Every row gives one point. Examples show where two turns around zero, p and q, send a point. Write where each new point lands after one turn and then the other. Backwards means that the second turn is done in reverse. Each puzzle has new turns, and all numbers are rounded.

Turn p:
[-0.7  3.3] -> [0.6 3.3]
[-0.5 -4.4] -> [-2.2 -3.9]
[1.1 1.1] -> [1.4 0.6]
Turn q:
[-1.6 -4.9] -> [-4.5 -2.6]
[-1.1  2.7] -> [1.0 2.7]
[0.0 1.5] -> [1.0 1.1]
[2.7 0.7] -> [ 2.5 -1.3]
Where do these land?
p, then q: [-1.7  1.9] -> [1.0 2.3]
p, then q: [0.4 2.4] -> [2.3 0.7]
p, then q: [ 1.3 -4.4] -> [-3.4 -3.0]

Turn p:
[2.8 2.2 2.9] -> [1.3 1.9 4.0]
[-1.5  0.2  3.2] -> [-1.1 -2.0  2.7]
[-1.5  2.4  1.5] -> [-2.5  0.3  2.0]
[ 2.5 -0.9 -0.8] -> [ 2.5  1.0 -0.6]
[ 1.3 -2.7 -2.5] -> [ 2.4 -0.2 -3.1]
[-3.7 -1.2 -4.2] -> [-2.7 -1.1 -5.0]
Turn q:
[-3.2  1.0 -0.1] -> [-3.3 -0.1 -0.7]
[ 4.0  1.9 -2.2] -> [3.0 3.9 0.6]
[1.1 1.6 0.9] -> [0.2 1.0 1.9]
[-1.9 -4.5  1.4] -> [ 0.1 -4.8 -1.8]
Where do these land?
q, then p: [-1.0 -0.4  1.9] -> [ 0.3 -2.2  0.0]
q, then p: [ 0.5 -1.6 -1.7] -> [ 1.0  1.5 -1.5]
p, then q: [-4.9  0.5 -0.2] -> [-2.8 -2.3 -3.4]
q, then p backwards: [5.4 1.6 0.0] -> [5.4 0.8 1.6]

Turn p:
[ 2.0 -0.9  2.1] -> [ 0.4 -2.4  1.8]
[-0.3  2.2  0.2] -> [-0.6  1.7  1.3]
[ 1.8 -3.3 -4.2] -> [ 4.3 -0.9 -3.5]
[-3.5  2.1  1.9] -> [-4.1  1.7  0.5]
Turn q:
[-2.8 -2.1 -1.1] -> [-3.0 -1.8 -1.0]
[ 2.1 -2.3  2.9] -> [ 1.9 -2.4  3.0]
[-2.4 -1.9 -0.9] -> [-2.6 -1.7 -0.8]
[ 2.2  1.6 -3.5] -> [ 2.3  1.2 -3.6]
[-1.1  4.7  3.2] -> [-0.6  4.9  3.0]
[ 2.1 -0.1 -0.5] -> [ 2.1 -0.3 -0.5]
Where do these land?
q, then p: [ 3.7  1.0 -0.7] -> [ 3.4 -0.3  1.9]
q, then p: [-0.6 -1.6  4.6] -> [-3.3 -3.3  1.6]
p, then q: [-3.5 -1.4 -2.5] -> [-1.0  1.2 -4.2]
p, then q: [ 0.4  2.1 -1.4] -> [1.2 2.2 0.6]

Turn p:
[-0.6 -4.8 -1.8  1.8] -> [-1.0 -1.3 -1.4  5.0]
[ 0.7  2.5 -2.7 -1.7] -> [-0.7  3.4 -1.3 -1.7]
[-0.5 -1.0 -0.7 -2.0] -> [ 0.0 -0.3 -2.4 -0.2]
[ 0.7 -2.1  0.9  6.2] -> [-0.4 -1.1  4.5  4.7]
[-1.7  3.0  3.4 -1.4] -> [ 0.1 -1.9  1.3 -4.5]
[-0.8  1.6 -2.6 -1.1] -> [-1.9  2.1 -1.4 -1.1]
[ 2.2  0.7  3.5 -1.8] -> [ 3.9 -1.0  0.6 -2.1]
Turn q:
[ 0.8 -1.5 -2.5  0.2] -> [ 2.0 -2.0 -0.8 -0.9]
[-3.4 -5.5  2.6  2.8] -> [-4.9 -5.6  1.0  0.9]
[-1.9  4.6 -0.5  1.7] -> [-0.2  3.0 -2.8  3.4]
[ 1.8  3.0 -2.3 -0.7] -> [ 3.3  2.4 -1.2  0.1]
[-0.1  1.2  1.6 -2.0] -> [-1.1  2.3  0.7 -1.1]
[ 0.6  0.4  0.5 -4.3] -> [-0.2  2.3  0.5 -3.7]
[ 2.2 -2.2  0.6  2.3] -> [ 1.0 -2.5  2.5  1.2]
Where do these land?
p, then q backwards: [ 1.0 -0.6  4.5 -0.4] -> [ 3.1 -2.8 -2.1  0.6]
q, then p: [-1.9  2.9 -2.0 -1.2] -> [-1.8  3.7 -0.5 -0.7]
q, then p: [ 1.7  3.1 -4.5 -0.2] -> [2.1 5.3 0.5 0.7]
p, then q: [-1.7 -0.9  0.4  3.2] -> [-2.9 -1.7  0.6  1.5]
q, then p: [ 0.9 -4.5  1.7 -1.4] -> [ 1.7 -4.1 -2.4 -0.6]

Turn p:
[ 0.4 -2.0  1.3 -2.2 -1.9  1.1] -> [ 1.0 -2.0 -0.5 -1.8  1.2  2.3]
[ 0.4  3.3  2.5 -1.5 -0.6  0.9] -> [ 1.2  1.1  1.8 -2.5 -2.7  1.2]
[ 1.3  1.2 -1.3 -2.7  2.4 -4.0] -> [-2.1  0.2  4.9 -0.1  1.7 -1.6]
[-3.0 -1.2 -1.0 -2.4  1.7 -0.8] -> [-4.3 -0.6 -0.1 -1.0  1.0  0.5]
[0.4 0.4 2.9 5.5 2.9 2.1] -> [ 1.6  4.6 -2.1  4.1 -2.0  1.9]
[ 1.4 -1.2  2.6  1.4 -0.3 -0.4] -> [ 1.9 -0.2  0.4  2.0 -0.1  2.2]
[ 0.4 -0.5 -9.1 -1.1 -2.1  1.4] -> [-0.5 -1.7 -3.1 -2.8  3.8 -7.5]
[-1.4  0.0  2.2  3.1 -2.0 -0.4] -> [ 1.0 -1.3 -1.4  2.3 -3.1  1.1]
Turn q:
[ 3.1  0.8 -2.5 -1.0  1.0  0.6] -> [ 1.5  0.7 -1.7  3.3  1.1  1.1]
[-3.8 -0.3 -2.7  3.1 -2.2 -2.4] -> [-1.7  1.8  0.4 -0.2 -3.7 -4.7]
[ 0.9  3.7  2.1  0.1 -1.8  1.2] -> [ 4.0  1.2  1.0 -2.2  0.9  0.4]
[-0.8  1.5  1.4  2.1  2.7  3.9] -> [ 0.4  1.7  4.1  0.1 -0.6  3.4]
[ 2.0  4.1  0.8  1.1  4.2 -2.4] -> [-0.4  4.9  0.4  0.4  4.5  0.9]
[ 1.1 -4.0  1.8  1.7 -2.7 -3.1] -> [-1.4 -3.8  0.8 -0.4  1.6 -4.5]
[ 2.8 -2.7 -2.1 -3.5 -2.9 -1.4] -> [ 1.1 -3.8 -4.6  1.8  0.4 -1.5]
[-2.3 -2.4 -0.4 -0.3  0.9  4.1] -> [-1.2 -1.9  1.6  0.5 -3.5  3.0]
[-3.0 -0.7  1.7 -3.3  0.8 -0.4] -> [-2.2 -0.8 -1.8 -3.4 -0.7  1.9]
Where do these land?
q, then p: [-2.2  2.1  0.6  3.0  5.1  1.5] -> [ 0.3  2.5 -0.4 -2.4 -5.5  2.2]
q, then p backwards: [ 0.4  2.1  0.4 -0.4 -4.1 -0.2] -> [ 2.3  1.7 -1.2  0.5 -2.8  2.0]
q, then p: [ 1.4 -2.6  0.8 -2.3 -2.9 -0.6] -> [-0.9 -1.7 -0.6  1.4  4.2 -0.1]
q, then p backwards: [ 0.4  0.8 -3.0 -1.6 -0.8  0.5] -> [-0.5 -0.2  0.7  3.1 -0.7  1.6]
p, then q: [1.5 3.6 0.6 1.8 2.7 4.7] -> [ 5.1  3.9 -2.4 -0.3  1.1  0.0]
q, then p: [-3.2 -2.1  0.7  1.7  1.3  1.1] -> [-0.7 -2.2 -1.3 -1.0 -2.5  2.6]
p, then q backwards: [ 2.8 -4.2 -1.2 -0.8 -4.4 -5.3] -> [ 5.8 -4.9  2.8  1.1 -2.4  1.6]
q, then p: [-1.1  0.2  1.2 -1.3  3.1 -1.7] -> [-2.9  1.5 -1.0 -2.1 -0.9 -0.2]
